Every row gives one point. Each table stands for the endless flat space through its points: a line for two points, a plane for three, and so on. Write the one point that lies in both, or say that there is none.
In the rows, zero is written as 128.

First (2 x 4):
[[174 174 139 110]
 [142 150 143 126]]
Second (2 x 4):
[[141 164 149 126]
 [159 148 135 118]]
They share: [150 156 142 122]

First (3 x 6):
[[ 80 144 170  92 107 142]
 [123 145 121 143 117 139]
 [118 134 120 140  97 118]]
Second (2 x 6):
[[109 147 142 102 113 136]
 [114 152 141  97 121 139]]
They share: no point

First (3 x 8):
[[141 155 105 106 142 168 131 109]
 [131 177 103 124 124 144 155 111]
 [137 156 109 112 151 153 137 123]]
Second (2 x 8):
[[123 159 120 110 128 139 121 129]
 [143 159 105 110 168 154 161 124]]
They share: no point

First (3 x 8):
[[103 148 124 122  96 111 137  93]
 [ 97 141 127 137 107 117 145  99]
 [ 99 145 122 132 102 116 145 100]]
Second (2 x 8):
[[ 94 129 128 135 102 132 132  97]
 [ 96 136 119 130 100 123 135  96]]
They share: no point

First (3 x 9):
[[134 135 124 120 156 121 102 129 125]
 [ 92 135 115  96 153 124 105 108 131]
 [122 123 120 108 164 107  88 123 133]]
Second (3 x 9):
[[124 143 103 138 113 128 137 130 143]
 [ 86 153 131  87 161 125 108  86 117]
 [ 95 147 128  90 169 159 107 117 105]]
They share: [104 147 119 108 145 138 119 114 123]

First (3 x 11):
[[167  91 155 172 149 121 157 112 145 137 118]
 [155 117 169 162 161 109 147 100 145 125 106]
 [175  86 156 179 145 128 155 120 144 140 127]]
Second (3 x 11):
[[153 123 160 167 167 126 163  93 157 127  95]
 [159  89 161 156 143  88 140 106 126 136 107]
 [153  95 162 153 151  90 145 103 135 129 111]]
They share: [153 109 161 160 159 108 154  98 146 128 103]

First (3 x 11):
[[142 110 154 146 153 124 140 159 150 136 103]
 [183  85 115 130 124 125 116 160 131 117 129]
 [151 105 143 142 144 121 136 162 145 133 111]]
Second (3 x 11):
[[158  98 152 149 144 137 137 157 154 117 101]
 [156  91 152 154 131 135 152 170 164 106  97]
 [162 103 156 151 150 142 131 150 152 119 101]]
They share: [156 100 148 142 151 134 128 151 146 126 105]

First (2 x 12):
[[127 156 165 156 119 116 129 129 153 121 122 129]
 [175 168 141 156 167 158 117  81 123 133 116 105]]
Second (3 x 12):
[[136 169 136 161 143 125 109  94 156 135 139 122]
 [153 153 157 152 150 120 130 103 147 123 120 127]
 [151 129 155 146 168  98 152 101 157 123 110 149]]
They share: no point

First (2 x 14):
[[ 93 138 114 168 107 138 148 116 115 121  94 182  86 144]
 [105 130 142 160  99 122 156 116 127 105  94 154 102 144]]
Second (3 x 14):
[[ 95 117 101 172  84 114 163 142 140 100  97 134  97 148]
 [115 157 171 157 119 129 133  87 100 135 102 174 107 138]
 [ 97 143 153 153 107 133 141  97 104 117  90 176  89 146]]
They share: no point

First (3 x 14):
[[106 115 118  76 124 122 127 181  82 172 119 126 101 126]
 [ 75  95 155  91 178 111 104 158 131 136 133 166  71 127]
 [ 95  87 159 127 178  91 132 138 159 112 141 182  95 131]]
Second (3 x 14):
[[118 120 136 127 127 137 129 177 160 158 129 163  79 146]
 [ 93  91 180  92 167 108 153 148 126 161 128 160 120 135]
 [118 119 127 127 127 131 125 176 154 150 130 161  78 142]]
They share: [103 100 139 106 151 104 133 157 124 139 131 156 101 129]

First (3 x 18):
[[ 97 153 105 145 109 162 151 166 143 121 122 100 115 158 115 149 111 152]
 [103 175  89 155  83 150 166 150 122 138 141  87 123 166 109 177 142 156]
 [ 88 146  90 117 109 154 135 151 116 115 139 126 116 159 137 146  97 159]]
Second (3 x 18):
[[109 109  96 173  83 191 142 171 135 148 120  98  91 142 105 190 120 172]
 [ 79 195 100  97 131 125 150 147 127  92 140 120 141 176 141 110  96 138]
 [ 86 169  97 120 117 144 145 156 127 109 134 113 126 164 130 134 102 148]]
They share: [ 94 152  98 135 107 158 146 159 131 120 130 109 116 159 123 150 108 155]

First (2 x 20):
[[137 111 155  97 136  97 138 137 134 166 122 127 113 152 118 114 109 126
  140 124]
 [133  91 151 125 144 105 106 117 138 146 106 135 101 120 106 118 125 102
  156 160]]
Second (2 x 20):
[[119 115 145 113 150 106 127 127 124 147 104 127 109 141  97 114 138 128
  167 145]
 [114 123 139 114 152 106 127 127 117 145 100 126 111 145  89 111 146 134
  176 144]]
They share: no point

First (3 x 20):
[[ 93 169 168 130 138 161 102 146 138 124 141 114 100 121 139  95 160 179
  131 111]
 [107 134 142 170  90 154 106 144 150 117 164  89 102  93  93  90 142 141
  143 117]
 [ 89 155 148 146 138 163  94 126 126 102 131 104  96  93 135  81 160 159
  155  99]]
Second (3 x 20):
[[ 79 136 142 145 130 150 103 166 148 138 137 105 102  95  88 100 175 166
  147 144]
 [108 176 161 130  77 152  89 151 148 103 183 100 117 120  95  92 124 142
  122 105]
 [ 77 152 144 127 116 146  91 172 148 128 149 107 112 101  74 100 165 158
  141 142]]
They share: [103 148 154 154 106 156 106 148 148 123 158  99 102 107 109  94 148 157
 135 117]

First (3 x 24):
[[113 146 133 158  99 201 137 182 156 144 136 123 129  78 121 100  95  88
  126 144 167  98 143 157]
 [124 151 137 121 119 141 174 131 109 121 165 133 162 124 119  88 103 125
  132 108 165 130 165 134]
 [116 158 121 152 102 174 161 155 144 132 148 120 138 102 127  91  98 112
  117 126 173 110 167 154]]
Second (3 x 24):
[[127 148 149 123 129 158 162 139 125 137 156 122 151 117 127  98 101 102
  138 122 165 114 147 146]
 [150 140 176 101 160 174 142 121 136 140 169 100 175 141 157  88  88 118
  158 145 172 118 134 135]
 [117 153 154 128 135 148 178 138 133 150 161 113 136 130 138 113 117  92
  136 105 179 101 149 166]]
They share: no point

First (2 x 24):
[[145 143 106  88 131 102 141 111 159 144  92 161 144 114 126  92 152 164
  128 161 127  96 114 151]
 [166 125 130 115 128 120 132  87 144 129 107 149 156 141 132 101 179 155
  128 155 118  96 102 178]]
Second (4 x 24):
[[173 131  89 101 144 104 138 120 143 129  94 162 128 117 140  90 169 168
  118 140 102 108 119 161]
 [176 139  93  98 149 108 139 128 154 133  94 161 136 124 140  98 166 170
  119 137 101 111 120 167]
 [176 110  99  89 161  91 156 133 144 155  93 138 138 134 126 106 157 138
  118 148  93 125 144 162]
 [161 174 118  95 133 127 122 112 186 125  91 178 165 128 134 109 163 190
  129 140 127  93  97 185]]
They share: no point

First (4 x 24):
[[ 97  99 130 154 140 160 141 129 157 106 145 194 174 102 139 122 143 112
  133 125 147 115  72 102]
 [116 130 173 109 124 123  87 117 111 126 172 134 155 119 175 152 151 146
  167 131  91  78 124 146]
 [110 117 162 127 119 123 100  96 129  99 142 161 150  76 149 120 164 144
  167 117 107 100  95 141]
 [ 90 110 123 139 156 167 147 132 158 128 145 188 160 106 148 134 132  96
  135 137 134 125  71  94]]
Second (3 x 24):
[[107 137 139 110 160 129 105 106 117 145 161 157 142 112 158 131 138 132
  140 146 111 118 107 137]
 [105 115 157 128 132 141 117 118 133 123 149 157 150 108 166 143 140 126
  158 138 113  94  97 121]
 [103 147 130  98 164 135  99 118 122 143 179 160 158 110 150 134 151 123
  140 127  97 127 108 138]]
They share: [104 122 151 121 138 141 113 120 132 126 157 158 154 108 162 142 144 124
 155 133 108 101  99 124]

First (4 x 24):
[[ 67 166  94 142  98 153  46 122 135 120  96 112  76 102 127  82 144 154
  119  87 113 146 144  83]
 [130 160 128  81 133 123 115 108 107  91 109 117 125 135 113 104 103 166
  167 121 152 174 133 117]
 [146 152 148  52 135 116 148 108 105  83 130 119 133 154  87 119 117 164
  186 151 185 172 165 126]
 [108 158 140  95 141 143  99  98 127  89 109  97 115 117 117 122 119 162
  163 117 154 188 139 119]]
Second (2 x 24):
[[109 160 104 107 131 141 100  95 126  79 110 114 116 127 105  86 122 143
  163 142 142 171 167 105]
 [ 89 155 144  97 111 146  90 125 116 124 120 114  76 112  95 121 147 183
  143 102 177 131 137 105]]
They share: no point

First (3 x 24):
[[158 147 117 132 116  99 191 162  78  79 166 122 135 148 102 144 133 144
  114 112 157 129 179 138]
 [172 167 141  95 136  97 141 134 114 115 148  90 125 101 139 122 121  92
  139 127 155  99 138 149]
 [170 171 150  84 140  96 128 126 120 127 148  83 126  91 150 117 124  78
  141 133 154  90 131 153]]
Second (3 x 24):
[[156 175 141 117 128  87 167 126 110 101 178  92 151 121 117 120 123 102
  129 113 157 115 142 147]
 [166 161 139  95 140  80 168 122 102  92 181 111 148 130 129 137 142  99
  111 109 172 119 147 137]
 [172 137 133  77 140  95 153 146  84 101 154 126 121 127 147 152 157 108
  105 127 169 107 168 137]]
They share: [160 159 137 105 128  97 157 142  98 107 160 102 133 119 129 130 133 108
 125 125 155 107 156 147]

First (3 x 24):
[[151 109 156  99 152 146 122 112 124 114 158 127 129 143 133 139 173 111
   86 155 142  82 160 155]
 [155 114 138  88 153 129 102  99 117 125 142 137 125 125 149 146 147 115
  107 171 143  94 164 140]
 [135 119 178 128 143 164 147 139 132  85 167 132 125 165 124 121 192  90
   72 131 148  79 134 160]]
Second (3 x 24):
[[110 117 152  94 107 143 133  97 107  89 119 128  73 124 154 151 109 111
   55 137 142  94 132 150]
 [170 139 156 118 169 127 111 143 119 117 169 160 151 142 128 125 191 101
  133 157 140 110 164 124]
 [160 115 148 120 175 149 105 121 145 111 159 146 155 156 150 117 187  81
  127 177 164  78 140 146]]
They share: [143 123 152 109 146 140 118 118 122 104 146 143 121 139 145 133 157  99
 100 155 148  94 144 141]

First (5 x 24):
[[106 150 109 101 128 109  84 158 110 144 150 158  70 136 103 121 110 138
  124 113 137 135 137 128]
 [129 100 118  69  90 125  91 144 131 112 183 136 105 110 131 122 129 118
  112 158 105 128 137 164]
 [132 105 128  84 139 182 108  83 112  79 189 161 142  76 164 163 171  94
   96 132 144 136 161 148]
 [ 99 146 143 104 127 107  77 149  99 110 150 179  89 143 132 142 113 152
   81 110 137 124 116 103]
 [ 95 146  97 132 108 135 101 139 126 150 124 162  91 103 108  99  89 113
  103 119 104 165 145 143]]
Second (2 x 24):
[[110 131 104  89 129 158 108 121 118 134 146 160  83  86 102 119 117 105
  112 132 114 134 138 133]
 [116 131  92 113 132 137  90 127 130 128 149 154  98 104 123 128 132  96
  127 123 123 158 159 157]]
They share: no point

First (5 x 24):
[[143 154 129  92 137 150 112 112 152 139 127 128 153 167 158  87  93 102
  154  82 133 164 137 149]
 [136 168 131  93 128 133 121 117 157 140 137 138 159 173 146  94 106 109
  149  76 138 155 139 145]
 [156  39  90 139 193 157  87 112 172 210 165  71 118 105 183 100 106 100
  189  97 139 167 137 194]
 [134 109  84  81 141 155 105  96 140 132 149 113 124 169 165  86 116 132
  143 123 127 157 129 156]
 [189  48  99 100 187 184  78 118 154 165 129  62 103 135 204 109  67  88
  180 100 157 176 137 173]]
Second (4 x 24):
[[150 106 101 101 164 144 113 127 150 162 148 118 133 148 149  87 114 124
  151  91 150 155 146 161]
 [158 124  95 105 104 122 119 113 164 150 160  44 147 190 203 119 110 108
  175 107 122 143 108 187]
 [178  73 110 131 184 161 104 162 139 166 142 109 156 151 148  71 116 126
  171  65 166 171 123 182]
 [145 108  86  97 147 116  77 113 166 162 145 127 132 131 149  96 132 119
  159 111 126 156 169 146]]
They share: no point

First (4 x 24):
[[121 131 137 152 114 177 115 122 124 114 109 135 101 155 121 138 117 107
  141 161 111 149 112  80]
 [106 128 160 133 116 153 107 137 142  84 131 164  98 177  96 101 101 138
  108 198  81 113  79  97]
 [125 125 185 153  80 142 123 144 151 127 124 140 101 137 126 115 114  87
  138 137  74 151 108 138]
 [116 134 149 156 107 166 123 132 136 109 112 146 104 158 111 130 108 111
  129 164 101 145 105  93]]
Second (3 x 24):
[[105 128 120 163 119 150 121 137 141 128 163 108 124 168  80 124 141 142
  111 160  46 146 108  95]
 [128 121 160 147  99 165 114 131 140 104 110 145  96 152 125 128 108 102
  136 152 101 143  98  96]
 [ 98 156 164 142 114 158 115 127 111 139 120 147 100 147 121 108 120  98
  147 192  98 141 131 125]]
They share: [120 128 156 148 104 162 115 131 135 113 118 141 100 153 119 124 114 106
 135 160  94 143 105 101]

First (4 x 24):
[[125 111 119 152 102 129 158 160 128 147 174 158 156  95 124 114 109 152
  125 143 144 117 136  92]
 [105 157 125  94  98 165 106 146 100 147 130 130 120 111  80 128 111 122
  139  81 160  99 162 152]
 [105 130 113 125  96 138 130 134 126 132 168 131 147 119  93 115 102 157
  146 120 128 115 135 107]
 [ 79 110 149  93 124 174 132 126 102 102 152  93 129 145 111 133  80 149
  168  88 134 123 119 113]]
Second (3 x 24):
[[107 110 137 118 125 156 100 184  95 104 161 119  98 102  74 125 136 118
  160 115 155 110 107 117]
 [115 117 116 109 110 165 117 168  93 123 144 111 120 103  86 147 121 136
  149 101 169 127 130 107]
 [115 132 119 112  95 162 162 132 111 162 135 135 162 112 134 141  82 154
  122  95 163 124 169 113]]
They share: [109 123 134 118 110 156 138 153 108 138 150 135 135 109 113 126 103 136
 137 107 154 112 142 119]

First (4 x 24):
[[142 138 100 118 114 139 137  76 180 101 118 137 106 130  82 114 121 116
  188 166 192 121 123 150]
 [110 132 108 138 118 163 161 104 144 109 106 123 142 124  88 140 147 142
  154 142 158  97  83 156]
 [ 96 122  72  90 110 159 157  86 120 109 102 113 138 110 122 136 149 160
  166 140 134  87 117 182]
 [ 96 126  90 118 116 169 163 104 120 109 102 111 152 118 110 144 153 158
  152 138 136  87  87 172]]
Second (3 x 24):
[[ 98 148 120  94 107 152 178  96 160 137 111 141 129 124  96 109 129 137
  164 147 178  95  63 156]
 [124 126  72 168 147 172 122 122 132  63  99 113 151 118  86 165 151 121
  160 155 154 103 139 178]
 [113 123  84 145 131 170 134 107 130  86  93 119 146 111  97 153 146 133
  158 143 154 103 117 173]]
They share: no point

First (2 x 24):
[[151 130 124 123 126 134 135 167 165 149 163  74 138 100 156 123  97  75
  129 109 139 144 121 121]
 [111 150 124 163 126 124 120 137 150 159 123 109 163 100 141 148 112 110
  144 124 119 164  96 131]]
Second (4 x 24):
[[105 136 127 120 139 124 113 134 109 138 139  58 174  94 162 166 105 103
  129 145 113 147  74 126]
 [131 116 145 155 134 132 147 177 180 176 121 121 148 118 163 125  84 116
  130 103 153 160 118 123]
 [144 130 129 160 131 135 129 162 179 167 131 114 143 102 154 120  91 101
  144  97 143 169 117 129]
 [106 114 145 124 147 125 121 154 131 157 127  82 173 106 170 156  87 117
  122 133 127 149  87 123]]
They share: no point

First (4 x 24):
[[155 160 127 133 103 109  79 164  98 111 122 141 106 112 125 159 151 114
  131 120 184 148  97 145]
 [117 168 131 177  93 113  77 136 112 111 106 107 112 142 121 157 121 146
  155 112 146 128 115 141]
 [140 136 151 157 118 133 106 152  95 123 176 138 133 169 155 138 172  96
  125 132 127 172 124 187]
 [108 156 153 185 108 121 102 136 105 115 136 104 125 179 135 146 142 126
  155 116 115 146 128 161]]
Second (4 x 24):
[[152 159 145 154 135  77 118 171 108 165  94 131 109 164 117 147 142  60
  174 158 165 161 144 125]
 [144 152 132 139 125  94 105 166  94 148 114 143 111 157 116 148 139  77
  168 141 173 162 142 130]
 [133 139 104 111 114 110  89 157  75 139 128 171 112 154  98 152 119  87
  173 124 205 167 157 128]
 [142 148 134 133 115 124  99 158  84 112 150 143 113 137 130 158 157 107
  142 113 157 150 116 152]]
They share: no point

First (3 x 24):
[[160 137 110 134 157 118 160 120  88 102 132 136 154 128 115 116 163 124
  135 153  95 143  94 103]
 [140 129 103 149 188  91 176 124 100  89 112 146 136 128 125 114 155 120
  113 154  93 123  79 104]
 [152 129 117 147 158 109 160 116 100 107 128 138 156 132 113 118 155 112
  129 156 105 127  97  94]]
Second (4 x 24):
[[140 113 108 145 143 140 162 111  83  95 104 154 178 130 110 119 169 123
  125 151 108 146  98 123]
 [143 110 110 136 143 137 169 109  84  91  97 159 182 131 104 125 165 118
  116 147 108 148 100 126]
 [167 134 131 118 167 116 175 121 108  97 118 138 158 128 113 131 144 100
  131 147  93 139  94 108]
 [211 146 130 112 143  89 189 109 104 127 161 131 146 131  96 161 129 114
  128 163 124 136 128  74]]
They share: no point

First (3 x 24):
[[185 116 117  77 132 191 106 148 118  90 111  97  82 113  79 129 104  91
  122 120 140  95 101 120]
 [174 112 100  95 127 182 103 133  98 101 123 101  90 129  85 133 126  98
  127  95 145  88  94 135]
 [161 101  93 104 135 167 106 133 100  99 126 103  94 125  97 144 131 112
  122  96 146  92  95 141]]
Second (4 x 24):
[[183  93  88  94 154 149  98  94 108  75 110 115  88 128  88 144 101 122
  109  91 135  72  98 106]
 [171 103 109 105 136 156 108 128 117 101 141 100  97 121  88 150 132 122
  128  92 152  92  92 123]
 [169 109 120 104 136 159 112 128 128 111 156 103 104 128  76 160 139 122
  145  89 155 100  94 118]
 [163  91  83  87 168 158 104  96 115  77 107 130  95 139  84 162  98 118
  122 102 126  88 112 113]]
They share: [156  95  94 104 142 160 109 138 108  94 124 103  94 117 103 150 127 119
 117 105 145  97  98 140]

First (2 x 24):
[[136 145 111 111 128 102 127 130 113 150 160 110  95 145 167 105 147 119
  146 112 115 103 149 136]
 [144 173 123  75 108  82 107 122 137 118 168 122 127 137 135  77 167  95
  126 132 103 131 165 144]]
Second (4 x 24):
[[115 119 117  91 107 105 129 112 125 151 167 120  87 113 132  83 142 115
  156 138 133  97 164 130]
 [140 179 129  80 115 116 148 144 110 121 181  88 110 182 180 128 138 150
  147 114 112 102 175 137]
 [143 159 120  67 121  94 154 134  91 120 185 101  88 164 157 121 141 141
  157 114 110 127 170 129]
 [128 134 116  84 115  97 136 120 111 140 172 115  87 131 141  96 144 121
  155 127 122 112 163 130]]
They share: [138 152 114 102 123  97 122 128 119 142 162 113 103 143 159  98 152 113
 141 117 112 110 153 138]

First (3 x 24):
[[154 111 160 102 108  87 167 150 145 107 116  84 135 147  93 133 160  97
  153 115 110  92 135 108]
 [138  87 134  92 108 109 135 132 137 117 110 106 111 157 101 133 152 105
  163 115 110 118 149 106]
 [163 126 179 111 115  71 192 159 149  98 113  70 153 135  81 132 160  95
  144 110 114  72 129 105]]
Second (5 x 24):
[[157 105 140  85 106 101 150 142 140 115 122  85  96 162 106 130 152  89
  169 120 102 101 129  90]
 [181 115 126  78 114 121 154 152 141 118 126  70  59 175 123 112 152  67
  185 128  80  82 118  61]
 [167 113 135  82 122 108 163 147 132 116 108  96  92 160 101 108 170  72
  180 133  82  97 124  71]
 [171 107 147 101 122 122 157 147 137 137 116  87  99 173 100 118 166  68
  190 131  76  82 127  84]
 [147 105 135  79 112  87 166 139 136 108  98 107 114 141  90 118 165  90
  164 125 101 121 137  86]]
They share: no point

First (4 x 24):
[[125 135 127 116  99 125  87 108 160 174 130 111  97 116 158 153 142 159
  141 148 135 102 154 158]
 [111 161 129 113  93 146  82 108 153 176 121 121  96  90 166 170 144 147
  139 124 111 106 175 177]
 [105 133 173 116 115 157 107 168 112 112 100 183 103 120 134 165 134 131
  159 132 131 104 192 168]
 [111 116 164 123 123 126 112 148 133 131 106 151 101 130 126 140 124 147
  144 154 151  91 160 142]]
Second (2 x 24):
[[ 96 103 133 135 127 149 116 118 134 175 103 156  96 121 139 129 141 173
  140 138 159 113 159 151]
 [128 139 145 111  99 125  88 130 150 147 127 124 100 121 151 161 137 145
  148 150 131  97 163 159]]
They share: [120 130 142 117 106 131  95 127 146 154 121 132  99 121 148 153 138 152
 146 147 138 101 162 157]

First (5 x 24):
[[ 82 150 138 110 144 114  85 138 179 113 121 127 127  79 146 104 170  84
  168 138  99  99 134 140]
 [102 153 105 153 131 115  79 106 180 117 117 114 163  95 118 130 127 120
  160 190 141 155 137  89]
 [103 151 127 155 125  97 112 140 138  76  97 102 127 107 112 138  90 133
  141 137 109 123 103  85]
 [103 169 145 146 150 120 108 148 150  87 111 133 109  78 138 107 130 117
  127 110  83  93 105 118]
 [ 94 123  99 128 132  66 103 150 164 104  79  61 157 154 104 131 119  96
  198 183 135 165 143  74]]
Second (4 x 24):
[[103 183 142 152 142 127 123 175 179 105  70  98 118  86 130 109 125 146
  155 123  93 119 155  94]
 [ 72 160 115 182 130 107  79 151 137 123  97 133 130 106 160 148 124  81
  109 184  98  85 127 105]
 [ 85 161 120 174 137  92  87 140 138 118 102 130 128 112 145 141 124  80
  119 173  95  96 124  99]
 [ 73 161 117 168 131 143  90 179 159 112  81 115 131  88 163 129 127 119
  125 164 107  96 136 111]]
They share: [105 157 125 146 150 104 106 148 158  97  99 109 129 106 126 111 128 111
 149 140 103 125 121  98]

First (4 x 24):
[[124 151 104 122 107 129 142 141 108  97 165 154  98 138 113 149 166 146
  105  91 110 110  92 136]
 [154 184 109 164 126 159  99 168  68  85 127 116 169 144 156 138 126 152
  133 169 155 161 131 164]
 [139 161 126 135 103 160 128 140 100  98 165 113 151 151 125 164 135 163
  131 124 124 138 128 175]
 [127 157 114 139 103 146 118 146  98 100 155 137 131 149 127 136 151 155
  115 126 138 132 108 145]]
Second (2 x 24):
[[120 152 100 142 128 146 147 141  98  95 164 143 107 161 105 132 166 153
  112 125 122 113 122 133]
 [124 154 104 139 121 143 138 145 100  98 157 140 114 154 112 134 159 153
  111 119 126 121 115 138]]
They share: no point

First (4 x 24):
[[153 147 119  93 132 176 126 178 156 112 126 140 165 148 122 132 124 114
  146 166  93 129 171 157]
 [165 150 124  60 123 132 147 142 173 107 158 148 137 162 149 160 146 102
  116 139 118 114 135 160]
 [158 157 124  73 112 136 146 138 181 127 156 145 125 148 137 152 159 109
  101 151 108  89 136 162]
 [130 122 103 112 163 169 122 161 142 138 164 136 145 127 136 121 149 109
  126 159 113 105 167 140]]
Second (5 x 24):
[[156 127  89  80 122 165 103 189 147 131 166 120  95 132 116 132 150 102
  133 168 126  86 177 153]
 [145 154 131 102 154 154 113 127 133 127 155 145 161 117 151 130 169  78
  105 137 126  79 164 156]
 [163 155 105 121 179 207 146 185 189  93 205 122 136 158 117 117 150 111
  150 139  86 126 148 173]
 [187 160 119 128 179 184 113 191 173  90 197 142 129 131 137 106 173  91
  129 140 108 103 186 183]
 [185 133 155 117 169 135 114 181 145 105 169 178 142 132 195 121 194 105
   68 137  90 116 186 169]]
They share: no point

First (5 x 24):
[[ 95 119  75 146 156 118  86 103 103  36 180 168 129 113  88 120 149  36
  126 173 165 158  93 130]
 [103  89 107 208 154 132  72 179  89 118 150  98 109 129 114  96 165 114
   44 163 161  88  93  96]
 [130 114 112 164 161 146  99 151  96 141 111  98 145 103 125 153 133 153
   78 117 143 124 110 114]
 [ 81 152  76 147 191 131 127 123  72  89 126 133 146  76 116 174 142  96
  100 150 136 171 132 137]
 [109 132 118 169 153 147  91 143  74  95 130 105 132 126 140 122 148  98
   60 130 146 145  96 117]]
Second (2 x 24):
[[121 123  99 154 158 128  95 126 103 100 137 121 129 106 109 135 142 107
   95 133 155 134 102 123]
 [133 139 105 146 154 116  97 112 111 100 133 111 111 106 109 125 146 107
   91 117 161 130  98 129]]
They share: [115 115  96 158 160 134  94 133  99 100 139 126 138 106 109 140 140 107
  97 141 152 136 104 120]

First (6 x 24):
[[ 87 177 144 104 109 206 174 114  92  95 122 199 180  91 128 137  73 133
  138  36 131 176 157 117]
 [143 137 157 116 161 128 157 182 138 149 100 167 173  28 107 112  58 150
  140  98 107 169 147 200]
 [113 162 160 131 137 131 134 140 133 136  87 151 167  85 115 169  84 120
  125 111 100 143 146 190]
 [167 116 145 165 165 159 151 138 185 184  77 123 138  68  84 140  95 165
  131 167 102 136 160 157]
 [102 162 140 157 153 169 163  69 169 136 116 129 149 136  99 171 126 133
  132 159 120 158 101 141]
 [ 85 185 156 150 109 164 130  90 122 115  76 139 158 141 118 211 111  99
  116 110 111 126 163 147]]
Second (7 x 24):
[[132 101 148  75 212 146 196 130 118 124  90 131 172  60  52 173  95 163
  181  83 130 191 111 114]
 [112 195 114 169 149 139 176  81 131 197  70 153 126  67  68 152  63  98
   92  91 166 151 141 162]
 [138 164 133 155 166 155 149 112 153 138  49 133 139  47  85 155 118 104
  145 102 131 180 133 173]
 [138 132 209 175 132 161 129 145 156  63  90 119 178 128 115 147 135 118
  133 160  99 163 117 189]
 [134 130 177 139 174 177 165 123 148 133  74 149 174  98  45 159  97 126
  149  94 143 153 121 149]
 [127 162 110 146 181 118 158 101 115 169  73 146 131  49  77 157 108 122
  153  93 168 205 164 157]
 [105 172 131 164 128  87 153 111 111 101 121 107 135  84 175 145 111 129
  105 181 105 192 144 176]]
They share: no point

First (3 x 24):
[[152 125 126 131  87 141 131 124  94 167 180 156 127 155 101 132 108 121
  104  98 161 147 116 148]
 [168 151 137 126 106  84 106 149  98 151 146 117 163 109 103  99  82 108
   88 124 110 119 148 127]
 [144 132 118 136  85 147 131 129  97 175 187 163 119 163  95 131 116 120
  102  95 169 141 110 151]]
Second (4 x 24):
[[168 139 140 119  88 122 116 138  91 154 151 148 129 123 100 111  89 119
  104 107 135 133 141 122]
 [156 137 160 127 102 124 112 110 119 158 161 148 129 133  92 129  97 107
  108 139 137 113 153 122]
 [170 159 137 111  74  81 125 170  59 164 150 136 131 110  93 102 102 109
   75  77 122 144 119 126]
 [164 146 168 115  81 109 120 138  91 154 158 160 113 118  80 120 109  97
  104 117 126 119 137 114]]
They share: no point

First (3 x 24):
[[123 128  76 154 133 154 128 147  90 130 110 127  83 121  91 107 108 106
  152 103 154 164 125 102]
 [124 147  95 153 113 141 155 149 120 146 119 135 107 123 107  92 114 109
  137  97 155 155 137 109]
 [131 133  84 149 129 152 128 154  84 123 101 125  77 119  87 104  99 103
  143 100 162 164 122 110]]
Second (4 x 24):
[[148 161  98 164 128 137 123 146 123 147 102 147  86  90 115  83  96  99
  121 128 173 133 130 139]
 [ 99 160  99 139  98 166 164 134  93 128 109 121 121 140  74  87  94 126
  146  62 142 166 126  86]
 [166 147  94 170 132 123 111 160 133 155 104 145  70  80 123  89 114  85
  117 144 171 137 132 157]
 [121 180  71 147 118 160 118  94 125 132  57 133 145 114  84  75  72  90
  142  84 156 144 154 118]]
They share: no point
